Each row of a before or after table is a point. The points were changed in one or more steps. Then noise was added and the rows were shuffled. The steps act on columns, c1 being the first. Name the steps. A step turns or swaps two columns, mirrors them in a line or flattens them onto one, adds a multiple of one to another, or multiplies or shifts one. Angles are multiples of 10 degrees, from the lower column toward the higher: turns from -170 to 170, lines from 10 to 170 but not 90. Use the fewest steps. Two steps may share a column if one is a turn and the other turns, adds or multiplies; they go together, in the order done. Otherwise the lowest column goes first.

Before (14 x 3):
[[-0.26  0.30 -0.04]
 [-0.39  0.18 -0.14]
 [-0.35  0.34  0.20]
 [-0.08 -0.10  0.36]
 [-0.18  0.05 -0.05]
 [ 0.43 -0.11 -0.12]
 [-0.27  0.04  0.11]
 [-0.39  0.33 -0.14]
 [ 0.26  0.21  0.13]
 [ 0.41 -0.09 -0.15]
 [ 0.34 -0.08 -0.03]
 [-0.29 -0.11 -0.14]
 [-0.38 -0.09  0.14]
 [-0.33  0.28  0.14]]
After, 14 rows:
[[-0.19  0.05  0.02]
 [-0.27  0.03  0.16]
 [-0.37 -0.10  0.00]
 [-0.33  0.30  0.58]
 [-0.40  0.16  0.14]
 [-0.35  0.33  0.70]
 [ 0.43 -0.11 -0.29]
 [-0.39  0.31  0.35]
 [ 0.34 -0.08 -0.16]
 [-0.27 -0.12 -0.31]
 [-0.08 -0.10  0.21]
 [ 0.40 -0.10 -0.29]
 [-0.27  0.31  0.41]
 [ 0.26  0.22  0.45]]
Steps: add 1.5 times c2 to c3

Before (12 x 8):
[[-0.21  0.35 -0.07  0.17 -0.12  0.03 -0.12  0.08]
 [-0.09 -0.05  0.01  0.30  0.25  0.13 -0.01  0.13]
 [-0.06  0.18 -0.57 -0.24  0.29 -0.27 -0.07  0.00]
 [ 0.13  0.12 -0.18 -0.33  0.20  0.19  0.09  0.18]
 [ 0.33 -0.01 -0.17  0.49 -0.22  0.10 -0.08 -0.25]
 [-0.07 -0.03 -0.81 -0.06  0.09 -0.47  0.01  0.13]
 [-0.04  0.26  0.03 -0.48 -0.05 -0.21 -0.26 -0.11]
 [ 0.03 -0.06  0.33 -0.03 -0.15  0.00 -0.03 -0.25]
 [ 0.12  0.16  0.31  0.53  0.17  0.19  0.27  0.19]
 [-0.16  0.01 -0.38  0.16  0.18  0.18  0.12 -0.24]
 [ 0.36 -0.05 -0.07  0.16  0.23 -0.10 -0.30 -0.14]
 [ 0.07 -0.13  0.09  0.25 -0.36  0.36 -0.23 -0.06]]
After, 12 rows:
[[-0.37  0.03 -0.22  0.16  0.44  0.19  0.21  0.16]
 [ 0.03 -0.07 -0.10  0.30  0.65  0.11 -0.03  0.54]
 [-0.22  0.10  0.11 -0.30  0.50  0.17  0.16  0.59]
 [ 0.29 -0.08  0.08 -0.03 -0.39  0.00 -0.07  0.17]
 [-0.11 -0.05  0.37  0.14  0.56 -0.11 -0.58  0.27]
 [ 0.06  0.25 -0.05 -0.50 -0.11 -0.21 -0.53  0.27]
 [-0.55  0.19 -0.16 -0.25  0.73 -0.28 -0.14  0.40]
 [-0.79 -0.03 -0.23 -0.08  0.21 -0.48  0.03  0.53]
 [ 0.28  0.16  0.14  0.54  0.42  0.19  0.53  0.61]
 [-0.05  0.36 -0.23  0.19 -0.31  0.02 -0.25  0.48]
 [-0.21 -0.02  0.29  0.48 -0.56  0.09 -0.14  0.16]
 [ 0.07 -0.12  0.05  0.25 -0.90  0.35 -0.44  0.33]]
Steps: mirror c1 and c3 in the line at 50 degrees; multiply c5 by 2.5; multiply c7 by 2; shift c8 by 0.40

Before (14 x 12):
[[ 0.05  0.25  0.09 -0.12  0.05  0.43  0.06  0.13 -0.02  0.03  0.71  0.22]
 [ 0.07  0.01 -0.19  0.07 -0.03  0.18 -0.13  0.44  0.24 -0.03 -0.10  0.22]
 [ 0.00  0.06  0.49 -0.08 -0.02  0.02 -0.27  0.07  0.18 -0.16 -0.09  0.23]
 [ 0.02  0.00 -0.17  0.06  0.12  0.19  0.12 -0.01  0.06  0.17 -0.10 -0.56]
 [-1.14 -0.13 -0.12  0.31  0.00  0.04 -0.50 -0.10  0.18 -0.32 -0.04  0.19]
 [ 0.12 -0.07 -0.17 -0.18 -0.05  0.35  0.07  0.04  0.08 -0.24 -0.02  0.12]
 [-0.06 -0.21  0.01  0.50  0.06  0.24  0.19  0.04  0.09 -0.18  0.08  0.16]
 [ 0.10  0.29 -0.22  0.40  0.10  0.03  0.10 -0.06  0.23 -0.26 -0.03 -0.99]
 [-0.02  0.02 -0.04 -0.10 -0.23  0.18  0.25  0.31  0.13 -0.05  0.03 -0.28]
 [ 0.09  0.27  0.04  0.00 -0.04  0.41  0.03  0.04  0.15 -0.02 -0.10  0.16]
 [ 0.01  0.28 -0.18 -0.13  0.17 -0.07  0.17 -0.06  0.22 -0.04  0.03 -0.11]
 [ 0.02  0.31  0.01  0.08  0.00  0.17  0.18  0.05 -0.38 -0.07  0.12  0.19]
 [ 0.02  0.22 -0.04  0.07 -0.20  0.04 -0.15 -0.14 -0.44  0.01  0.51  0.19]
 [ 0.00  0.17 -0.19  0.06 -0.21  0.26  0.18 -0.07  0.21  0.09  0.17  0.20]]
After:
[[-2.87  0.22  0.01  0.88  0.28 -0.05 -0.41  0.18  0.13  0.16  0.14  0.19]
 [ 0.25 -0.31 -0.01  1.01  0.17  0.35  0.00 -0.04  0.27  0.21  0.23 -1.01]
 [-0.02  0.02 -0.03  0.53  0.16  0.29  0.20 -0.34  0.10 -0.17  0.04 -0.27]
 [-0.04  0.06  0.25  0.55  0.15 -0.04 -0.28 -0.01  0.19  0.05 -0.51  0.24]
 [ 0.03 -0.33 -0.04  0.45 -0.03 -0.04  0.06 -0.09  0.19  0.15  0.19 -0.12]
 [-0.16  0.16 -0.12  1.07  0.12  0.19  0.21  0.01  0.08  0.18 -0.02  0.17]
 [ 0.09 -0.30 -0.10  0.68  0.07  0.07  0.07 -0.15 -0.39  0.00 -0.01  0.21]
 [ 0.10 -0.24 -0.67  0.47 -0.07  0.35 -0.04 -0.23 -0.01  0.02 -0.21  0.23]
 [ 0.06 -0.04  0.11  0.68 -0.20  0.34  0.08  0.01  0.06  0.01  0.19 -0.58]
 [ 0.18  0.19  0.04  0.68  0.05  0.13 -0.12 -0.42  0.29 -0.01  0.18  0.24]
 [ 0.33  0.07  0.00  0.40  0.21  0.29  0.08 -0.01  0.06  0.08  0.21  0.10]
 [ 0.21 -0.19  0.12  0.62 -0.01  0.34 -0.03 -0.14  0.14  0.01 -0.05  0.18]
 [ 0.04 -0.22 -0.20  0.64  0.04  0.18  0.11  0.01  0.21 -0.23  0.13  0.20]
 [ 0.04 -0.21 -0.50  0.69  0.08  0.06 -0.22  0.06 -0.43 -0.20 -0.08  0.17]]
Steps: multiply c1 by 2.5; turn c2 and c7 by -20 degrees; turn c2 and c8 by -160 degrees; mirror c3 and c11 in the line at 140 degrees; shift c4 by 0.60; turn c5 and c10 by 120 degrees; add -0.3 times c12 to c6
